Rows are points. Two turns around zero, p and q, are shown by what they do to some points. Where does a point land after both, in the order given? Backwards means that the second turn is done in reverse. Each puzzle has new turns, and all numbers are rounded.
In the rows, zero is written as 128.

Turn p:
[105 126] => [118 149]
[160 119] => [130  95]
[163 151] => [161 103]
[149 131] => [138 109]
[ 63 113] => [ 92 184]
Turn q:
[107  93] => [162 106]
[165 124] => [133 165]
[111 167] => [ 88 112]
Where do these land?
p, then q backwards: [ 91 166] => [176 106]
p, then q: [148  90] => [158  98]
p, then q backwards: [145 128] => [112 122]

Turn p:
[151 124 123  80] => [117 162 159 103]
[176 128 158 142] => [173 114 162 120]
[104 105 124 161] => [121  92  99 127]
[111 157 164 101] => [111 138 162 168]
[ 98 126  71 156] => [120 133  59 122]
Turn q:
[145 112 138 113] => [143 115 150 133]
[122 170 124 107] => [128 166 133 100]
[ 72 153 111  98] => [ 86 143 128  73]
[175  84 161 171] => [154  99 132 203]
[105 121 150 162] => [ 94 127 118 159]
[150 128  85 117] => [163 118 108 101]
Where do these land?
p, then q: [162 104 173 105] => [118 127 186 156]
p, then q backwards: [100 114 152 104] => [ 96 110 156 126]
q, then p backwards: [115 124  87 102] => [146  86 109 138]
q, then p: [102 176 115 151] => [118 172  97 154]
q, then p: [160 123 112 177] => [166 131  89 101]

Turn p:
[119  86 103 115  98  95] => [119 121  90 129 102 176]
[141 174  82  96 114 117] => [ 92  98 113 119  87  89]
[131 142 173 109 138 127] => [151 101 138 147 156 114]
[139 126 113 112 111 188] => [ 97 125 183 135 108 136]
[168 120 168 143 138 123] => [178 116 147 108 143 132]
[117 138 127 188 123 139] => [148 185 135 127 119 114]
[ 81 110 130 133 173 108] => [113 152  92 131 181 136]
Turn q:
[136 118 115 110  43 111] => [186 146 121  69 106 106]
[116 131 142 127 155 167] => [ 83 112 113 133 134 129]
[119 153 126 141 129 128] => [126 123 126 133 111 151]
[139 116 150 185 132 148] => [124  77 140 117 157 154]
[125 130 151 109 152 108] => [117 159 125 145 149 137]
[155 140 154 103 147 105] => [138 157 103 154 156 135]
[114 117  31 131 150 161] => [111  88 161 162  65  71]
[121 118 154 117 116  96] => [139 163 136 113 148 138]
Where do these land?
p, then q: [123 107 110 120 153 169] => [ 79 145 120 121 129 147]
p, then q: [169 162 172 152 125 114] => [181 138 113 148 172 118]
q, then p: [167 165 145 124  79 104] => [107 102 164  81  90 117]
q, then p: [ 80 103 117 151 142 165] => [129 128 110 183 155 160]
p, then q: [119 132  91 150 165 143] => [107 170 118 142 100 144]
q, then p: [139 105 135 125 111 101] => [140 102 133 110 141 109]
q, then p: [ 99 121 127  73 122 100] => [134 114 108 149 112  69]

Turn p:
[116  78 192 159 141 144  69 122 116] => [ 91 101 132 116 102 126 117 118  35]
[178 134  82 120 157 112 113 118  99] => [151 105 157 171 140  76 126 131 148]
[106 161 148  81 119 133 140 158 156] => [127 164 133 105  82 157 135 121 163]
[158  99  85 127 121 111 159 148 103] => [140 121 108 175 147 116 100 163 153]
[110 175 144 123  80 138 131 135 125] => [127 173 107  96 126 129 118  91 145]
[183 126  96 159 149 131 158 136 139] => [175  90 135 162 157 141 109 129 145]
[157 113  66 142 140 104 119 146 132] => [139  83 138 144 147 102 101 156 163]
[ 75  71 159 163 130 171  93  89 147] => [107 114 125  73 140 143 145 157  38]
[ 93  91 151 186 159 125  81 113 125] => [ 78  84 148 106 149 130 126 129  64]
[133 157 141  84  97 124 141 113 148] => [148 156 103 115  99 125 158 112 156]
[126 173 134  92 113  90 179 124 131] => [126 160 105 148 123 144 162 104 189]
[102 160 138 100 130 153 153 134 115] => [130 184 145 125 124 147 138 123 138]
Turn q:
[165 140 142 130 164  79 133 111 143] => [ 98 165 106 136 138 146  96 154 159]
[134  96 138 204 164 130 124 100 180] => [152 184 120 142 115 166  84  65 147]
[180 111 119 113 115 134 136  98 140] => [131 172 129 115 142 135 166 138 154]
[139 102 174  90  88 159 140 184 101] => [148 135 155 140 152  57 152 155  76]
[111 129 116 105 166 144 139 140 133] => [124 112  87 111 143 120 124 116 113]
[ 88 144 107 176 135  95 166 183 130] => [ 84  95 125 162  94  91  90  83 135]
[109 184 149  78  84 174 126 122 106] => [141  88 126 140 112 136 187 179  75]
[ 98 140  95 103 125 110  87 128 142] => [128  73 131 128 158 155 128 128 147]
[182 122 115 136 131 129  85  98 106] => [165 150 138  99 123 142 130 161 177]
[ 73 112 125 145 109 126 145 116 100] => [109 105 165 106 103 132 121 101  96]
Where do these land?
q, then p: [111 129 162 129 180 104 124  85  66] => [114 175 148 103  69  81  93 140 129]
q, then p: [137 134  66 121 147 127 125  82 103] => [161 152 116 103  93 141 150 176 149]
p, then q: [103 112 133  65 150 132 139 162  97] => [133  97 145 196  93 117 128 130 109]
q, then p: [167 118 102 167 114 127 158 126 133] => [137 127  99  96 138 142 158 100 159]
p, then q: [116 129 107 134 125  79 151 165 112] => [147 105 119 153 140 154 107  79 129]
p, then q: [144 123 134 194  76 114 122 165 106] => [166  91 132  80 147 171 106 121 168]
q, then p: [119 142 120 159 103 167 134 118 182] => [172 129 104 132 184 134 139 112 107]
q, then p backwards: [122 189 170  78 123 144 129 118 164] => [126  55 148 135 139 125 181 100 119]
q, then p: [142 114 119 115 139 169  92 151 195] => [178  80 160 163 166 127 144 126 129]
p, then q: [119  90 166 118 122 116 105 109 122] => [103 100 161 104 107 107 137 120 122]
